Each wall is flat, endless, passes through zero and stands at right angles to its row. A trip goes straight from one point to another. Which walls does it cross, in order?

Walls:
(1): [ 5 37 46]
(2): [-10 -38  72]
(3): [-13  44 -33]
Trips:
[-26  14 -32] to [-22 -32  25] -> 2, 3
[ 1 20  4] to [43 -5  5] -> 3, 2
[ 59  11 -21] to [11 -5 11] -> 3, 1, 2
[-33 -48 -93] to [43  7  7] -> 3, 1
[-33  -5  39] to [ 32 -34  43] -> none
[ -3 -13 -41] to [-26   8 -34] -> none
[-65  -1  40] to [-68  19 -33] -> 3, 1, 2
[64 12 -1] to [ 63  15 -48] -> 3, 1
[ 30  20 -17] to [ 53 -59 -31] -> 1, 3
[ 3 15 -7] to [-37  52 -66] -> 1

Walls:
(1): [  4  19  10 -47  -7  10  36  92  67]
(2): [-75  29  87  31 -17 -55  58  25  12]
(3): [ 16  24 -61   6 -15   1 -13  -6   2]
(4): [-17  -2 -36  54  44   0 -41  24  -3]
Trips:
[-22  60   7  12 -27   9 -19   7   6] to [  7 -15  28  50  20 -28  12 -20 -34] -> 1, 3
[  7 -62  32 -22   6  22   2  13   1] to [-30 -29  12  45  38   9 -11  -1  16] -> 4, 2, 1
[-41  13  14 -19 -29 -41 -28  10 -15] to [-41  -8  23 -31   6 -38 -45 -30 -16] -> none
[ 62  26   5  65  26 -45   8 102   5] to [-13  10   7  69  -3 -34  11   0 -19] -> 1, 3
[-22 -40  27  11 -14  35  60 -38  67] to [-42  85 -63   2 -52 -73 -39   1 -73] -> 1, 3, 4
[  0 -40  21 -35 -80 -42  19 -25 -64] to [  1 -52 -18  69  -3 -29 -60   9  23] -> 4, 2, 3
[-23  29 -20  15 -18  27 -92  11 -18] to [-10 -12 -69  32   4  28  -3  61 -12] -> 1

Walls:
(1): [ 12  10  27  47  50  43  20 -36  21 -28 -23 -13  42   2 -30 -28 -39  69]
(2): [-29  -9  39   3  63   7 -75  26 -13  -8  43  16 -28 -61  68   2  79 -31]
(3): [ -3 -58 -26 -32  35 -17  -5 -27  17 -20  42 -18 -20   9  39 -50  43   5]
(4): [ -4  -5  33  49  -9  81  10  -6   7   2   8  67  18 -49 -34  11  24   3]
Trips:
[ -4 -26  28 -16 -16  -5  20 -26  11 -89  42 -16 -21  -8  73 -24  19 -33] to [  0  66  46  23 -22 -43 -33  -7  17   3 -14  53  -6  -2 -51  28   6 -14] -> 4, 3, 2
[-52  -2 -43 -18 -55  -5  95 -19  21  25 -60  -4  10  -7 -22  -9  36  15] to [-37  68 -37 -61  16 -10   0  82  -7 -30 -16  11  35  38  19  29   5 -29] -> 4, 2
[ 19  17 -46 -28 -46 -32 -20  15 -13  27  -4   8  60  33 -23 -50   8 -15] to [  -1  -34  -35  -46   63 -110   26  -18   62   12  -24  -38  -43   -1
   33  -32   55   22] -> 3, 2
[ 33  23  16 -63 -45  31 -23  16  28 -47  21 -28  18 -68 -44  21 -17  22] to [-18 -34 -43  -1   6 -16 -29  18 -16 -29 -22  14  12 -40  20  28  -2  39] -> 2, 1, 3, 4
[ 50 -22  37   4  41  17 -57  -2  59 -75  36 -30   9 -31  28  13  -8  -2] to [ 45 -58 -38 -52  62 -40 -48 -43  80   0  -6 -77  25   7  -8 -10  40  -8] -> 4
[ 44  31 -64   1 -33 -22 -28   4   5 -36  10  16  17 -50  24  31 -11  -2] to [ 19 -35  11  -9  -7  19 -66 -24  33  19  20  -2  32  26  28 -29  11 -57] -> 3

Walls:
(1): [ 55 -25 -40 -66  23 -27  17  12   9  -5   3 -29  29 -28  13  36  47  74
  -2  97  15 -11 -72  -4   8  16 -32  14  56 -34  12  11 -12  14   7 -10
 -35  29  -8 -52  -3   4  -7 -16  19  23  20 -21]
(2): [ 21  88 -33 -57  -4  -2   3  -6 -45  45 -67 -17  18  -1 -10  48  11 -18
  11 -46 -22   2 -14  63  29  10  -3  63  17  55  -3 -64  29 -15   1 -37
  51  81 -20  14 -55  12  -2  36  28 -38  27  18]
(3): [ 62  -2  28 -42  16  11  -1 -21   5  15   7 -21 -43 -53  -8  42  77  21
 -12 -16  -1 -19  -5 -10 -14  21 -21 -23  49 -21 -24  -1  24  23  -5 -42
 -14   9 -31  -4  31 -31  33  48  10 -13 -15 106]
(4): [ 12 -39 -34  24 -39  52 -19  24 -43  32 -52  21  25   0  47  44  48  22
 -19  21 -35  14 -33  30 -28  23 -38 -18 -15  25  68  37 -11  95 -17   3
  -7  -9  12 -10  -7 -47 -40  48 -45 -47  -8 -19]
(5): [ 17 -47   7  -1  -4 -30 -37 -28  62 -22 -34  48  10  24 -51 -38 -10 -20
  43  11  37 -15   4  62 -17 -22 -10  20  23 -10 -30 -25 -55  18  56   3
 -19  66 -14  13  37 -32 -81 -56  36   9  18  69]
(6): [-25 -45 -26 -56  15 -19  27 -29  53 -19 -29 -52 -41  29 -67  56 -37  -2
 -18  14   8 -21  15  15  43 -53   1 -57  62   7  14  52  41 -16  56 -21
  -4 -29 -49 -23   1  -5 -48 -14  90 -20  59 -55]
Trips:
[ -7 -42  -1  16   9 -10 -23  40  38  -7 -18 -15  40 -30 -79   4  14 -41
  -9  16 -25  15 -33  11  30  19  48  29   8  87  48 -28  26  86  26  32
  13  11 -31   4 -47 -11 -13  53  -7  15 -12  28] to [ 19  34   1 -17  31 -39 -30 -53 -45  25 -25 -10 -37   2  32   8  63 -83
 -12   5  10 -42  22  54  -7 -53  67 -31   5 -14  63   5  -6 -39 -21 -32
  28  38 -57   2 -18  52 -47 -16 -44   2 -57  55] -> 6, 4
[ 35  43 -46  22 -37  58  47 -49 -26  -7 -49  37  10 -49 -38   3 -15  15
  -6 -20 -15 -30 -25 -30 -61  -2 -48   4  32 -20 -14  -7 -36 -28  13  18
  23 -75 -62 -22  26  10  29   7   5  37 -71   3] to [  6 -40  31  17 -90 -75   1 -37  10 -10   7  -2 -26  43  12  20 -65   4
  53  29  24 -28  41   5  51 -28   0  68  12  -4 -32   9   1  21 -20  -7
  23  22 -11 -16   7  15 -34  13 -27 -49 -23  62] -> 1, 4, 5, 2, 6, 3
[-24 -27 -17 -15 -68  -3   2  51  48  31 -31  37  -1 -26  23 -48  -5 -65
  29 -21 -28   9 -46  14 -38  -3  41 -41   9 -19  55 -16  47   7   6  58
  -7   9 -27 -14   4   9   3  25 -42  48  39  11] to [ -8 -18 -10  -5   3   6 -21 -35  68 -48  44  34 -25  67 -27  -4 -49 -24
  17  38  -9 -19 -41  27  34  67 -54  27  34   6  41  24  49 -31   2 -72
 -27  -5  -4  29 -32 -61  26 -33   5 -11 -11 -58] -> 6, 1, 4
[-12  26 -25 -58 -23 -10  10  -8  -3  64  -4 -42 -17  60 -16  48  15  24
 -34  37  71  45 -73  -4 -56  41 -21 -20 -35  20   9  -9   2 -80  59 -14
 -44  38 -29  -5 -14 -86  -6 -49 -18  11 -21  14] to [-40 -49   7 -19  39 -43  21  32  53  16  27 -15  12  44 -22 -39 -55   3
 -45   6   7  36  47   3 -37  30   9   6 -39   8  32   9 -21 -16  94   9
   4  50   2   2  58 -39  48  13  67 -51 -53  42] -> 4, 2, 1, 3
[-36  64  15   6 -12  -9 -67 -24  26  36 -57  24  30  22  35   6 -29   0
  51   3  -9 -12 -26 -51  41 -52  27 -55 -19  -2  35  40  31 -38  37 -27
 -16 -40  34  22  59 -37  36  -8  -1  18  18 -12] to [  69   31  -58  -49   11  -12   15    6 -115    5  -34  -38   32   16
  -34   25   39   47   19   91   22  -35  -78    0    0   42   42  -43
   45   33  -37    5  -19  -23   45   25   53  -36    7   62    9  -50
  -12   24  -26   57  -24    9] -> 4, 1, 2, 3, 6
[-57 -20  38  44 -30 -39  -3 -34  76  38 -32   1  25 -15 -42  -5 -13  27
 -82  -9 -47  21  29  24 -24 -38  59  33   5 -48   7  53 -37  24 -33   3
  98   9 -47   4  -9  57 -54 -38  -2   4  -2 -19] to [ 27 -43  -2  -2  45 -37 -32  -6 -99 -26 -56 -82   1  47  67 -66  46  27
 -73 -91   9  -9  42 -49  90 -28  10 -14  87  29  17  13  84  51 -25 -54
  61   1 -31  43 -62 -46  21 -41   2  35   6  40] -> 2, 5, 3, 4

Walls:
(1): [  43    9  -38  -16   -9   42  -42   23   -3   58  -37   -4 -118  -22
  -63   55  -13  -58   89  -69  -39   -3    7  -12   -1  -25  -72   18
  -29   24   48   69  -15   37  -44   13   30   20  -59  -19  -34   25
  -45   -1   63  -30   14  -53]
(2): [-15 -16 -31  21 -23   0  18 -11  50 -30  -1  33   4  42  27  -5   8  22
  43 -18  -9  25 -10   6  15 -29   3  -3   9  -6 -30   0  -9  11   4  12
  18   8  53 -32 -29  65 -13 -14  -3  13   9 -11]
(3): [ -23   31    8   76   41   -3  -60   49   26  -50  -52  -14   20   12
    5   23  -29   54    3    3  -33   10   38   35   48    7    5  -46
 -108   25   31   40  -36  -56    5   -3  -11  -12   34   37   18    7
   19   42   30    2   -7  -37]
(4): [-33 -29  -6   0 -50  70  -1 -14 -46  32  26 -37 -30 -33  -1  10  63  34
   4   2 -11  57  -4 -15  10  24 -10  -4 -33 -74  -5  21  53  29 -55  17
 -27  -7  13  25 -32  27 -32 -38  18  28 -31 -19]
(5): [-57   4 -11  44  11   6  54 -22  25   0 -41 -44  16   7   6  15 -45  34
 -42  18 -43  -7 -53 -30  12   4 -41 -16 -73  37  60 -31 -39  -4  14 -45
   0  25 -16  11 -11  -6 -11 -19  12  14 -16   4]
(6): [ 25 -35  16  41 -59  14  41  44 -62   2  33 -13  51  13 -63   9 -20  -5
 -12   4  -2  18 -72   9  20 -45 -49   2  33 -12  68  10  23  -1 -37  16
 -17   6  27  34 -30  40  63  14 -24  13  65  40]
(7): [  0  18  51  54  15 -13  -4  19 -13  21 -59  73  35   6 -15  14 -42   6
 -24  38  36  27 -32 -23  17   6  25 -24  17 -47  18  11   0   9  32  56
 -40  50  -3  -4  -4   5 -17  65  78 -49  39  23]
(8): [-20 -48 -47  36 -26  -8   6  -7 -46 -99 -17  -1  -1 -24 -44  13 -54   6
 -20 -16  25 -48  78 -51 -39 -32  22  14 -12   4  33 -16 -20 -12 -46  68
 -31 -49  46  13 -13  -6  20  -8  64   8  15  18]
Trips:
[  1  20  36   7 -18 -42 -51  10   9 -18  48 -26 -16 -15  74 -83  23  21
  32  33 -83 -11   8  74  23  43 -55  27   3  39   0 -34 -15  -7 -26  21
  15  50  22 -55  15  11  47  13  74  -2 -39 -78] to [-57  -8  40  15  98  14  32  70  14  28  16 -52 -18   4  10 -22  16 -43
 -43 -23   8 -40   2  27 -35  -3   7  20  14 -36 -11  22 -49 -11 -28  26
  15  11 -11  66  -9 -64   0 -25 -54  54 -44  19] -> 1, 5, 2, 3
[ 41  23  55 -33 -11 -28 -24  35 -20  10  60  60  48  28 -20 -14  16 -12
 -13  23 -35   6 -24 -53  14  39 -94 -12 -34  41   5  49 -18  29  14  66
 -37  -6  -3  41   1   3   8  38 -19 -27 -17 -15] to [  7   1 -35 -54  12  62 -54  12  14 -18 -54  47 -19 -15 -10 -22  26  15
  48 -38  37 -27  28  41  56  26  34  45  -2 -57  11  21  13 -40  18  59
  -6  30  34  -5 -36  13  12 -26  19 -12  17  38] -> 4, 2, 8, 6
[-10  -2  30  -4  34 -49  28  83  46 -25  32  -6 -33 -20  25 -10 -38 -43
  39  -6  15  10   3  62 -11  20  28 -82 101 -37  -8  11  24 -78   2 -51
  20  34 -66  41  43   4 -16  44  -6  14  62 -36] to [ -25  -26   10   44   15  -37  -18   34 -100  -24    1   -4    5   -4
  -33  -25   54   -2   74   19   58  -41   -1   -8   -7   33  -34   20
   12   29  -38  -16  -70  -75   42   42   18  -53  -15   40   59  -17
   38  -20  -33   21   -8    2] -> 6, 7, 8

Walls:
(1): [-10  32  25  50  41   1   1  60   1 -17 -45  16  -9   0   7 -60  54  52
  50 -80  34   4  33 -12  62 -46  -6  10  92 -13 -25 -27 -18  57 -48  -6
 -71  26 -29  -1 -74   4  74 -26  22  -6 -97  -2]
(2): [ -4  -2 -12 -10   7  55  21 -18   2   5 -40  36 -61 -23  90 -45  -7  35
  13   6 -11  65  59 -55 -51 -46 -28  16 -64  -6   0  20  83 -60  56 -89
  -4 -12  44 -14  56 -13  10   8   4 -25  12   7]
(3): [ -9  85 -12  64 -21  57   7 -21  20  17 -47   3 -21  42 -41 -52 -33 -38
  -6 -25  54   7  55  68 -72 -26  37   3  -6 -46 -30 -38  39 -28  35   2
 -59  22  55  43  49  48  13 -10  46  -8 -33  -8]
(4): [ -9 -76 -30 -27  39  48 -25  82  14 -38  20  50   6  27 -20   5 -14  10
 -21  59 -27  14  17  -9   4  25 -14  35 -42   0 -14 -27 -56  39 -14 -41
  58 -49   6  52  -3  24 -49   4  12 -11 -30   2]
(5): [ 22  71 -11 -24   8  30  17  25   0 -47 -64   6 -43 -41 -29   2   7 -71
  -5  -7  27 -40 -57 -35  13  23  36 -10  53 -20  39 -23  37  -1  21 -14
  43  -3  29  22 -10  29  18 -21 -94 -46  17 -54]
Trips:
[  6 -47 -26  25 -17  24  43   4  16 -16   8 -22 -14 -17 -35  -9 -37   7
 -33  15  -7  -8 -42  18   2 -38  33  44 -23 -42  18  17  47 -40  29  -3
  39 -62  31   8 -56  -8   3  10  44 -32 -23 -30] to [  6  -9  68  39  13  68  53 -40 -13 -30   1 -28   8 -21  18 -29 -45  -3
 -17  -7  36  25 -60  44  10  18 -31  10  33  27 -17  68 -18  36  36 -39
  29 -33 -32  58  18 -22 -28 -14 -25 -64  18   6] -> 3
[ 30  18 -57 -32 -74  24 -12  23 -52  14  17  15  29   8 -34 -23  13   9
  13   5  31  24 -17   7   4  -7  43  20   2  -1 -22 -30  11   6  -6 -21
  19 -58  47   9 -11 -12  28 -95 -10 -22 -40 -53] to [-21  48  23  -1  30  25 -48  -1  -1  41 -93  -9  36 -50  -6  17 -17   3
  -7   7  10 -12   5   2  -1  32  41 -13 -19  63  13 -12  22  19  77  42
  24  41  22 -42  47  16 -14 -11 -39   0   9 -38] -> 2, 1, 4
[ -13  -66 -106   -3   -5   -2  -41   48   29   80  -38    7  -33   -2
    6   28   15   11   72   14   44   41  -20   -2    8  -14  -20   44
   -5  -37    7  -32   50  -56  -50   47   29  -30   79  -59  -10  -82
  -33  -65   -9   11   10    5] to [ -2 -89   8 -23 -20   0  30  41   0  19  10  67 -54   6 -27 -42   2  42
  -3  -6  59 -27 -40 -51   4 -21  29  32 -22 -45   0 -43 -21  25 -18 -44
  13 -39  23 -40  45  38 -10  43   7   1  10 -17] -> 5, 1
[ -8 -10  39   8   3  11  16 -18  61   6 -35 -31 -12 -27  -3  62  39 -17
  -5 -53 -30  22 -20 -27  68  -7 -43   4  -7 -22  50  41  22   9  32  32
 -17  35  26  21  77  36  18 -33   7 -15 -73  -3] to [ 33  20 -54   9   5  -3  -8   0 -17  42 -28 -21 -45  21  20   2 -26  32
  54 -49   7   7  32  -3   4 -51 -21  -5  31  20  -9 -10  30  87  25  34
 -68  25 -14 -26  -6  31   2 -21   3  12  10  46] -> 5
[-17  -7  46  30 -36  -5  11 -19   7  18  32 -13 -98   2  31 -13 -51   1
  10  48 -13   1  21   4  56 -21  38   8  -5   0  87  66  76  -4  14  33
 -12  57 -57  16  18  31  15 -65  91  59 -69  45] to [ 51  29 -18  50 -15  -6  23  47  16  26  51  24  30 -97  24   2 -32 -49
 -16 -31   7  33 -29 -25  29  61  36 -14   4 -64  16  73  23 -25  15   7
   8  -7 -12 -44  64  52 -34  24   1 -17 -19 -29] -> 1, 5

Walls:
(1): [-11  35 -52  28 -21   2 -24  52  -6  12 -28  14  27  45  14 -10  17  -4
   1  -1 -17 -22  52 -39 -21   5  21  -5 -21 -17  -5 -17 -21  16  13  21
  70   5 -22 -44  36  40 -36  -3  14 -19  35  35]
(2): [-32   1 -23 -26 -31  39 -45  18   8 -32 -22 -23   7 -29 -38 -35  22   5
  12 -18  16  26  35   5 -16  17 -11  25 -30  -4   1  24  42 -57  23  -2
  25   5   4 -28 -34  50  14 -11   5   0  41 -24]
(3): [ 13   0  15 -10  18  -7  60  -6 -32  10  22   1 -10   0 -32 -18  29  51
  -7 -29   2   0   8  15   0  24  -5 -27   4 -13  -3  27  51 -22  10 -24
  34  24   9  34 -19   2 -25 -23 -14 -11 -24 -46]
(4): [ -3   5 -55   5  11 -51   8 -25 -12  32 -17  45   1  -9  -8 -18  -8   9
 -31   3  -9   6  16   1 -47  14 -18  -3  21  -1   8 -11  13  -4 -15  25
  15 -38 -13  27  -4  22 -54  16  14 -28  41  -7]
Trips:
[-17  11  -9  31  49 -27  12 -55  19  -6   3 -14 -12 -63 -28  46   8  26
  -6  14  23 -30  18  -3 -37  40 -13  12  22  11 -34  -2  32 -15 -20  20
  10  -1 -49 -48 -33  36 -41 -30 -18  50 -43  -7] to [ -5  22 -15  -3  -5  -1 -18  55   2  14  35   0  16  10  -5  24 -45  -8
 -17  17 -29  21   3   5 -72 -22 -14  15  -9 -52  -7 -37 -32 -54  33  -8
 -16 -12 -18  44 -24 -19   2 -18 -30  78  19   0] -> 3, 1
[-38  32 -32  -2   2  20 -19 -10  21 -47  10  -3  -8 -21  19   4 -21 -12
  27  25 -14  -9 -24  45 -12  36 -21   8 -16 -23 -21 -13  62 -30  22 -28
  33  11   4 -35  61   4   4 -19  -8 -20 -18 -15] to [ 11  27 -73  47 -35  10 -21  48 -36  30 -50  64 -13 -38   2  25  42  31
 -10  -3 -21  17   9  28  -3 -18 -11 -17  -5 -55  30 -11   9  28 -19  -1
   8   5 -31  14  -2 -49  12 -14 -41  15 -47 -32] -> 4, 2
[-30   9  38  -9 -23  21  26   2  12   4   0  -3   0 -31 -39 -17  -9 -11
  37  21  48   6  -5  19 -33   3 -23  31  34  -5 -22 -32   1   2 -20  11
  12 -12  -8  32  13  -9  -1  16  20  40   5   7] to [-43  -5   8   0  15  -5 -24 -24 -37  -1  12  17 -27  13  -4  47   8  18
  27  30  18 -35  -3  14  30 -14 -11  51  20  31   4  20  53 -15   9   5
 -17  29  12   2  15  41   6   4  23 -42 -53  46] -> 4, 3, 2
[  1 -70 -39 -21 -10  -6  -6   8 -38  10   2  28  -1  14 -14 -10 -37  -3
 -26 -16   9  14 -15  -5  31 -24 -14 -57 -44  34  24  32  21 -22 -17   1
  -6 -24  22  34  20  19   9 -12  21 -19 -22  -2] to [ 26 -27  25  34  28 -19  21  32 -10  10  15 -49 -31 -11  15  -4  55  25
  13  56 -15 -12  -9 -32  33  -2  -2  12  13 -43  14   9  19  20 -48  13
  29  -3  25   7  -5   0 -24 -17  23 -81   6  20] -> 2, 1
[ -5 -76  44 -15  16 -35 -12  -9  29  33  22 -15   0  20   9  13  -6 -16
  36  20  15  -1 -49 -39 -15 -27 -40   0  23 -24 -23  15  -3 -39 -27  26
 -59 -18  -4  23  11  40   7  -6 -10 -15  22  14] to [  1  21  12   3 -17  29  -1  27  29 -18  11 -64  -2 -42 -35 -58 -14 -22
  -9 -47  18   5   7  20 -13 -53  34 -20  33  24  -7  27 -42 -25  27 -10
   3 -13  37 -17  22 -10  -8 -20   9 -11 -18 -13] -> 4, 2, 3
[-34   2 -14 -21  -1   3   8  29   7  11  21   9 -14   3  33   8 -38 -43
 -15   0  67  31   3  13  37 -10  23 -18  49  18  -8 -12  18  24 -37  40
 -14 -21   9  -2  11  27  -4 -23  48   8   5  12] to [ -9 -13  -6   3  16 -22 -16  20  40  14  34  11 -32   5  13  25  -3   6
  13  16  -2  -3 -25  25 -29 -20 -12  -8  -5   9 -49  57 -47  19  34 -78
 -11 -44 -18   6   6  58  15   8  26  20 -15  21] -> 4
[-41  20  -3  18 -26  47 -20 -25 -21  33 -16 -26  -3  -9 -26  -7  24 -32
 -68   0  11  -6  41  22  14  -8  -9  -5  -5  90  12  -2 -57 -36  49 -22
 -52  24 -35  34  -4 -14  11 -43   0  21  -6  22] to [-10 -29  16  18  -6 -19   4   6 -36  41 -29  40  -3  -9  21   0   2  29
 -28  -1  26  20 -41  55  29 -51  14  55 -33  76  20  13 -15  -1 -15   9
  33  47  -8   7   2  60 -17  67 -20 -53  -9 -25] -> 4, 3, 2
[ 39 -34  -5 -27  54 -19  10 -24  16   1  26   3  11  37  -7 -26  -2 -13
  30  -5  10  -1 -29 -37  -5  20 -31  -5 -32 -11  20  36   4  20 -92 -38
  -4  -4  -6 -16 -16  45  14  25  14  -8 -24 -49] to [ -8  -1   9   0   6  25 -38 -25 -25 -13  -6  22   9 -15  -2   1 -12  37
   9 -10 -17  13   5 -46  29  29  20  18  37 -17 -11  -4  -7 -23  25 -19
 -12 -11   4  12 -16 -14  -4   7  53  -4   7  14] -> 2, 3
[  -4   20  -33   11   32    9  -44   34   11   33  -10   -1  -12   -3
    1   43  -34   -6   -7   91  -18   28   32   27    0  -11  -30  -14
   10  -11 -121   19  -37    2  -30  -26  -30   30   17    4   -7    2
    2  -24  -32   43   -9  -73] to [ 38  13  23  39  -2 -24  30  27  22  64  32  27  11  10 -12 -18  -8  -6
   2  15  28  50  45 -25  -1  15  30   2  -4   3   7  15 -33  -5  45  43
 -32 -51  -8  51   6  39  13  32 -28  -7 -12   8] -> 4, 1
